Each point is reached from the start by the listed moves, each made 0, 1 or 2 times, or once backwards (-1), plus a little noise. Say if it took an odd or an even number of moves. Then give how often each move was made.
In the rows, 128 means zero.

Moves:
(1): [182 103 107 127]
(2): [134 157 126 133]
Start: [120 109  98 130]
Points:
[232  92  51 133] => odd (2, 1)
[ 75 132 119 129] => odd (-1, 0)
[240 117  50 135] => even (2, 2)
[128 170  96 142] => even (0, 2)

Moves:
(1): [154 122 120 115 115]
(2): [123 163 152 117 100]
(3): [120 111 150 125 125]
(4): [140 123 143 154 126]
Start: [115 126 136 150 114]
Points:
[119 177 137 143  90] => even (0, 1, -1, 0)
[148 163 227 164  39] => even (1, 2, 1, 2)
[162 147 142 113  61] => odd (2, 1, 0, 0)
[ 76 165 249 162  64] => even (-1, 2, 2, 1)

Moves:
(1): [155 119 156 124 113 101 115 101]
(2): [146 156 143 129 121 117 107 142]
(3): [ 99 139 163 122 124 119 134 126]
(4): [118 136 121 149 139 139 126 112]
(5): [123 127 113 116 176 114 129 126]
(6): [142 136 143 115 114 148 128 116]
Start: [152 133 128 150 124 127 145 122]
Points:
[144 162 246 167 104  37 108  79] => odd (2, 1, 2, 1, 0, -1)
[ 92 140 199 152 164 123 162  34] => even (1, -1, 2, 2, 1, 1)
[164 217 202 150 100 124 108 121] => odd (0, 2, 1, 1, 0, 1)
[249 176 138 115 181  79  88 114] => odd (1, 2, -1, 0, 2, 1)

Moves:
(1): [132 150 148 122 113 103 122 124 129]
(2): [131 135 118 130 127 130 137 132 139]
(3): [130 134 134 123 117 131 125 121 139]
(4): [136 118 123 137 119 132 120 132 131]
(5): [150 126 122 137 150 117 122 117 133]
(6): [158 135 122 114 131 138 128 125 123]
(7): [121 123 121 132 130 127 149 119 122]
(8): [135 127 145 132 134 132 129 134 121]
(9): [129 109 130 114 130 118 136 146 142]
Start: [128 137 127 124 109 132 127 125 131]
Points:
[164  78  89  92 113 146 119 170 170] => odd (-1, 0, 0, 1, 0, 1, -1, -1, 2)
[249 147 128  85 108  70 157 104 183] => even (2, 1, 2, 1, 2, 2, 2, 0, 2)
[180 185 193 116 130  61 101  87 133] => even (2, -1, 1, -1, 2, 0, 0, 1, 0)
[194 189 186 121  76 145  80 113 132] => odd (1, 0, 2, 1, 0, 1, -1, 2, -1)
